Rows are points. Two turns around zero, p and q, are shown by what they do to some points. Write where each new point lands after one turn and then the other. Backwards means that the second turn is done in reverse. Each puzzle has new turns, and all numbers are rounded.

Turn p:
-0.023,0.030,0.005 -> -0.010,0.034,-0.014
0.020,0.027,-0.031 -> 0.042,0.018,-0.001
0.018,-0.044,0.010 -> -0.008,-0.044,0.018
0.015,-0.051,-0.009 -> 0.004,-0.054,0.004
-0.012,0.033,0.051 -> -0.040,0.042,0.022
-0.018,0.004,-0.026 -> 0.011,0.003,-0.030
Turn q:
0.027,0.011,0.069 -> -0.043,0.015,0.059
-0.033,-0.018,-0.020 -> 0.013,-0.033,-0.024
0.014,-0.009,-0.024 -> 0.027,0.010,-0.006
-0.008,0.016,-0.024 -> 0.003,0.008,-0.029
Where do these land?
q, then p: -0.006,-0.012,0.006 -> -0.007,-0.012,0.005
p, then q: -0.019,0.044,0.011 -> -0.030,0.023,-0.031
p, then q: -0.009,0.030,-0.021 -> 0.001,0.034,-0.016
p, then q: -0.027,-0.011,-0.004 -> 0.015,-0.011,-0.023
p, then q: 0.061,-0.052,0.007 -> 0.012,-0.032,0.073

Turn p:
-0.029,0.019,-0.001,0.038 -> -0.002,0.005,0.041,0.030
0.024,-0.046,-0.026,-0.008 -> 0.017,-0.035,-0.044,0.005
0.006,0.039,-0.003,-0.047 -> -0.026,0.047,-0.022,-0.019
0.019,-0.014,0.016,0.033 -> 0.037,-0.016,0.017,-0.004
0.000,-0.057,-0.026,0.018 -> 0.014,-0.055,-0.020,0.025
-0.036,0.032,0.033,-0.010 -> -0.036,0.021,0.039,-0.018
0.016,0.028,0.006,-0.025 -> -0.004,0.034,-0.011,-0.019
Turn q:
0.033,-0.040,-0.022,0.038 -> 0.015,0.013,0.003,0.065
0.022,0.013,0.043,-0.007 -> 0.038,0.017,0.004,-0.028
-0.008,0.013,-0.016,-0.029 -> -0.016,-0.014,-0.025,-0.016
-0.030,0.038,0.034,-0.013 -> -0.009,0.003,0.018,-0.057
-0.015,-0.034,-0.006,-0.035 -> 0.006,-0.050,-0.011,0.004
-0.002,0.010,-0.034,0.046 -> -0.035,0.031,0.010,0.033
Where do these land?
p, then q: 0.000,-0.030,-0.009,-0.043 -> -0.030,-0.036,-0.015,0.019
q, then p backwards: 0.012,0.022,0.004,0.001 -> 0.013,0.016,0.004,-0.014
p, then q: -0.007,0.036,-0.025,0.029 -> -0.002,0.047,0.024,-0.006
p, then q: 0.047,-0.025,-0.021,0.016 -> 0.013,0.019,-0.034,0.043
q, then p: -0.052,-0.003,0.051,-0.004 -> -0.017,-0.023,-0.005,-0.067

Turn p:
-0.022,-0.026,0.013,-0.013,0.045,0.025 -> -0.008,-0.028,0.010,0.002,0.050,-0.026
-0.019,-0.039,0.044,-0.034,0.031,-0.031 -> 0.023,-0.048,0.039,0.039,0.013,-0.030
0.022,0.063,0.025,-0.020,-0.039,-0.018 -> 0.008,0.065,0.012,0.039,-0.034,0.014
0.044,0.029,-0.004,0.017,0.008,-0.047 -> 0.008,0.018,-0.027,0.013,-0.056,-0.030
0.011,0.007,0.013,0.028,-0.037,0.018 -> 0.016,0.018,-0.027,0.003,0.002,0.038
-0.009,-0.023,-0.040,-0.020,0.002,-0.001 -> -0.009,-0.016,0.025,-0.040,-0.004,-0.005
-0.040,-0.023,-0.031,0.010,0.023,0.037 -> -0.037,-0.029,-0.001,-0.034,0.041,0.006
-0.035,-0.005,-0.013,0.012,0.007,-0.004 -> -0.030,-0.025,0.002,-0.002,0.002,0.010
0.048,0.017,-0.006,0.021,-0.040,0.021 -> 0.029,0.045,-0.033,-0.020,-0.013,0.023
Turn q:
-0.028,0.007,0.015,-0.023,0.035,-0.017 -> -0.042,0.003,0.009,0.008,-0.025,-0.024
-0.018,-0.015,-0.014,-0.014,0.014,0.007 -> -0.017,-0.003,-0.026,-0.006,-0.009,-0.010
0.022,-0.008,-0.007,0.051,-0.055,-0.024 -> 0.080,-0.005,0.017,-0.005,0.010,0.001
-0.042,0.054,0.007,-0.017,-0.021,0.014 -> -0.020,0.036,0.025,-0.038,-0.035,0.025
0.014,0.007,-0.006,-0.001,0.016,-0.025 -> -0.002,0.012,0.009,0.016,0.012,-0.023
-0.014,0.012,-0.032,0.003,0.022,0.065 -> -0.021,0.027,-0.053,0.003,-0.009,0.045
0.001,-0.014,0.036,0.021,0.054,-0.015 -> -0.018,-0.023,0.010,0.060,-0.018,-0.014
0.073,-0.039,0.003,-0.005,-0.002,-0.022 -> 0.018,-0.035,0.004,0.021,0.070,-0.021
-0.009,-0.005,-0.002,-0.014,-0.063,0.018 -> 0.021,-0.013,0.003,-0.059,0.003,0.022
Where do these land?
p, then q: -0.032,-0.005,0.028,-0.009,-0.050,0.033 -> -0.026,-0.006,-0.016,0.034,-0.003,0.058
p, then q: -0.036,-0.014,0.030,0.035,-0.034,-0.019 -> 0.026,-0.023,-0.047,0.007,-0.004,0.041
p, then q: 0.018,0.002,-0.002,-0.017,0.019,-0.006 -> 0.005,0.003,0.023,0.002,0.005,-0.020
p, then q: -0.006,-0.019,-0.065,-0.010,-0.032,-0.041 -> -0.012,-0.043,0.016,-0.070,0.008,0.016
p, then q: 0.046,0.041,-0.022,-0.022,-0.011,-0.026 -> 0.018,0.030,0.054,-0.036,0.009,0.006
q, then p backwards: 0.021,-0.039,0.022,-0.011,0.044,-0.003 -> -0.038,-0.003,0.025,0.020,0.043,-0.014
p, then q: -0.033,0.001,0.009,0.030,-0.003,0.028 -> -0.015,0.006,-0.044,0.013,-0.021,0.010
q, then p: -0.030,0.036,0.017,-0.006,0.036,0.029 -> -0.032,0.011,0.000,0.010,0.019,0.055
p, then q: 0.054,-0.002,-0.017,0.009,0.032,0.004 -> 0.002,0.029,0.012,-0.016,0.031,-0.047
